Each row of a before or after table is a point. One or more steps were done to the points. Then noise was added and the rows were shuffled. The steps act on how far a point lies along the listed directions, d1 being the first. What was done? A step turns or swaps two directions, mirrors them in a line or flattens them onto one, adds a multiple of one to another, or multiplies one. Angles are multiples of 10 degrees, from the lower direction toward the higher: turns from -170 to 170, lines from 10 to 170 but not 90. Use the fewest steps. Two steps may share a direction if one is a turn and the other turns, adds or multiplies; they go together, in the order done. Otherwise the lowest direction goes first.
(in the rows, 128 means zero)

Directions:
(1): [115 188]
(2): [ 68 115]
Before, 13 rows:
[[104  74]
 [125 175]
 [132 133]
 [182 119]
 [102 136]
 [159 158]
 [118 163]
 [121  65]
 [115  64]
 [126 116]
 [183 225]
 [120 187]
 [ 94 201]]
After (13 x 2):
[[124 153]
 [126 162]
 [119  83]
 [104 178]
 [149 149]
 [112  89]
 [167 197]
 [167 123]
 [125 123]
 [129 132]
 [122  84]
 [109 134]
 [121 171]]
Steps: multiply d1 by 0.7; multiply d2 by 0.7

Directions:
(1): [195 117 168  91]
(2): [113 198 125  79]
(3): [ 76  89 166  86]
(4): [138  97  61  84]
Before (13 x 4):
[[146  64 109 174]
 [ 69  78 130 142]
 [108 181 103 174]
 [ 89 131  88 101]
 [147 156  79 211]
 [112 107  50 111]
 [167  63  92 137]
 [169  69 157  75]
 [127 104 164  67]
 [195  79  78 149]
 [ 64 124 159 134]
 [208  58  85  76]
 [202 102 106 139]]
After, 13 rows:
[[129 155 145 184]
 [169 153 153 186]
 [ 97 103 107  75]
 [140 138 112 166]
 [ 69 149 116 183]
 [108 131 192  99]
 [154 161 138 206]
 [125 175 208 205]
 [139 117  61 133]
 [167 130  47 180]
 [ 83 120 108 106]
 [ 70 134 120 138]
 [131 145 212 131]]
Steps: mirror d1 and d4 in the line at 160 degrees; flatten d2 and d3 onto the line at 70 degrees

Directions:
(1): [215 121 102 133  86 163]
(2): [ 99  73  49 101 113 116]
(3): [156 110 140 155 105  34]
(4): [134 143  79 205 179 130]
(5): [117  48 169 173 123 159]
Before:
[[185 184 116  33  93 176]
 [110 102  87  77 112  10]
 [114 172 133 111 133 147]
 [127 122  82  66  96 136]
 [ 71 101 140 129 139 103]
 [161  50  86 162  65 119]
 [119 135 170 143 111  66]
 [180 214  80 118 132 168]
 [170 151 145  55  69  40]
 [105 190  85  60 150 143]
 [ 68  92 137 132 127 157]
 [107  82  82  95 118 179]
 [ 96 161  32  82 128 127]]
After:
[[126  78 142 128  93 170]
 [175 163 174 170 131 107]
 [133 133 118 112  95  87]
 [172 120  95 135 113 168]
 [139 167 217 117 117  30]
 [182 128 129 144 115  40]
 [162  72 245 158  97 137]
 [162 212 123 148 149 123]
 [180 151 115 211 125  69]
 [ 89 172 163 182 171 196]
 [195  73 168 207 132 175]
 [ 90 127 140 148 138  14]
 [155 175  85 120 114 162]]
Steps: turn d2 and d4 by 50 degrees; turn d1 and d2 by -150 degrees; turn d3 and d5 by 110 degrees

Directions:
(1): [ 85  40 156 134  97 106 151 179]
(2): [157 140 200 131 168 166 203 141]
(3): [ 60 166 134 125 197  66 135 145]
(4): [182 157 113 194 104  71 148 177]
(5): [ 89 133  48 155 128 175 193 135]
Before:
[[124 122 199 125 138  83 140 135]
 [176 132  31 171  91 108 159 157]
 [204  56 204 128  88 195 181 126]
 [136 100  25 143 108 155 169 131]
 [136 104 169 109 148 156 193 147]
 [154 130  39 148  80 174 142 137]
 [126 120  45 178  70 167 139 115]
 [ 84  71 170  92 127  49 106 161]
 [150 101 227  76 165 114 103 110]]
After, 9 rows:
[[ 86  60  62  94 125 205 175 103]
 [137 106 199 128 142  41 159 190]
 [105  80  68 109  88 211 143 120]
 [169 169 181 155 143  67 135 140]
 [246 136 157 133 103 195 146  89]
 [ 78  66  82 135  79 206 153  99]
 [138  93  61 136 102 140 170 147]
 [207 158 188 132 147  65  91 134]
 [160 164 131 100 161 170 152 102]]
Steps: turn d1 and d2 by 60 degrees; multiply d2 by 0.7; add -1 times d5 to d4

Directions:
(1): [165  52 142  99 111  79 194 132 169]
(2): [130 119 171 163 178  81 132  42  87]
(3): [127 201 172 156  70 138 191 104 157]
Before:
[[120 131  66  87  44 213 111 249 182]
 [131 149 154 133 116 129 153  96 130]
 [129 120 144 148 153 106 115  94 101]
 [103 193 176 158 107 133 153  59 114]
 [139 116 148 156 144 109 154  88 122]
 [133 129 155 127 146  99 134  95 112]
 [118 240 145 155  87 134 153  97 122]
 [123 127 151 109 144 114 141  65 115]
 [133 175 175 177 122 100 177  78 135]
 [139 121 142 158 144 116 150  97 145]
 [106 167 130 152 172 141  94  84  69]]
After (11 x 9):
[[142 108 142 106 125  96 151 124 139]
 [135 142  95  97  97 125 132 165 139]
 [151  93 128 130 134  92 165 138 153]
 [ 72 225 107 180 132 217  27 123  69]
 [147  89 136 132 133 106 165 116 146]
 [129  93 124  88  95 124 153 142 158]
 [146 101 133 144 144 113 153 116 150]
 [138 113 132 114 125 125 142 119 131]
 [137  96 134  84 123 113 157 102 143]
 [150  89 134 117 112 105 152 140 146]
 [147  97 100  81  92 135 174 181 162]]
Steps: swap d1 and d2; multiply d3 by 0

Directions:
(1): [131 125 215  65 115  50 123  97 119  93 150]
(2): [ 95 132  94 111 174  99 103 107 140 198 223]
(3): [119 135 122 142 210 114 151 148 210  52 138]
Before:
[[146 128 142 142 128 144 140 132 138  91  99]
 [107 120 135 114 134  91 123 107 129 138 165]
 [112 131  76 139 144 155 108 117 122 176 154]
 [145 118 105 152 110 159 128 134 110 158  98]
 [124 129 143 107 151 103 135 125 161 110 142]
 [144 123 113 140  83 180 136 137  90 162 102]
 [129 129 130 134 105 165 135 146 131 126  99]
 [137 121 130 117 133 124 127 143 144  82 101]
 [141 122 140 139 138 138 147 137 142  69 109]
 [120 121 120 130  83 154 119 129  98 159 109]
 [118 128 124 126 135 117 111 119 112 158 166]
 [115 132 141 122 142 108 114 103 126 136 167]]
After, 12 rows:
[[120 129 180  78 168  61 140 116 182  68 156]
 [120 127 132 120 123 112 106 113 101 166 167]
 [147 119  44 194 100 220 124 150  93 201  82]
 [148 121  55 179  52 239 128 151  57 224  84]
 [118 131 178  96 136  76 111  91 122 123 177]
 [122 118  90 145  54 184 109 130  67 207  95]
 [111 131   9 190 142 220 108 138 117 215 134]
 [138 123 140 140 164 131 154 142 167  42 114]
 [135 123 144 110 152 110 134 143 161  60 109]
 [109 120 182  82 129  49 121  89 122 121 176]
 [128 130  98 156 103 197 135 157 130 145  92]
 [143 129 136 148 142 143 144 137 151  83 100]]
Steps: multiply d1 by 3; multiply d3 by 2

Directions:
(1): [159 183 105 138 184 101  79 129 195  85 165 190]
(2): [ 54 160 114  60  99  75 192 121 180 145 140 144]
(3): [ 90  82 146 137 135  85  65  44 173 116  82  90]
(4): [ 60  80 104 162 144 105 141 119  68  58 187 158]
Before, 12 rows:
[[ 78 138 132 114 105 127 169 101 112 141 145 160]
 [ 91 136 131  99  72 131 200 167 113 175 125 128]
 [137 134  75 161 154  91  81 123 144  59 201 212]
 [ 76 102 106 137 181  50  59  52 177  48 165 142]
 [115 137 106 155 200 102  57  87 194  59 167 182]
 [165 186 141 114 107 172 177 226  42 129 175 159]
 [117 131  92  76 107 127 225 158 124 122 170 183]
 [ 63 153 109 129 123 118 116 135 140 133 157 153]
 [ 59  76 107 143 137 101 152 122  57 100 178 144]
 [ 82 194 127  55  67 152 249 189 121 164 156 169]
 [126 110 160 160 171  73  79  92 180  40 164 185]
 [142  62 104 181 153 106  24  82 118  71 131 134]]
After, 12 rows:
[[ 64 121 122 103 133  75 131 112 140 122 153 145]
 [136 110 183 118  83 157 222 181  66 136 140 133]
 [149 153  88 115  86 149 195 187  86 141 180 171]
 [120 141  85  97 148  81 160 115 181  93 170 202]
 [ 83 138 121 140 142  74  96  99 190 104 135 159]
 [ 89 102 128  82  73 151 222 167  49 156 151  84]
 [123 125 120 103  95 197 221 205  57 159 160 131]
 [ 64 149 111 127 108 131 139 146 125 146 160 154]
 [172 215 128 129 181  92  57 143 174  68 169 188]
 [ 79 136 122 113 122 108 140  82 142 131 140 171]
 [152  82 117 124  71 159 133 148  71 169 103  99]
 [ 74 190 102 109 158  79 111 105 204  57 172 218]]
Steps: mirror d1 and d3 in the line at 130 degrees; flatten d2 and d4 onto the line at 30 degrees
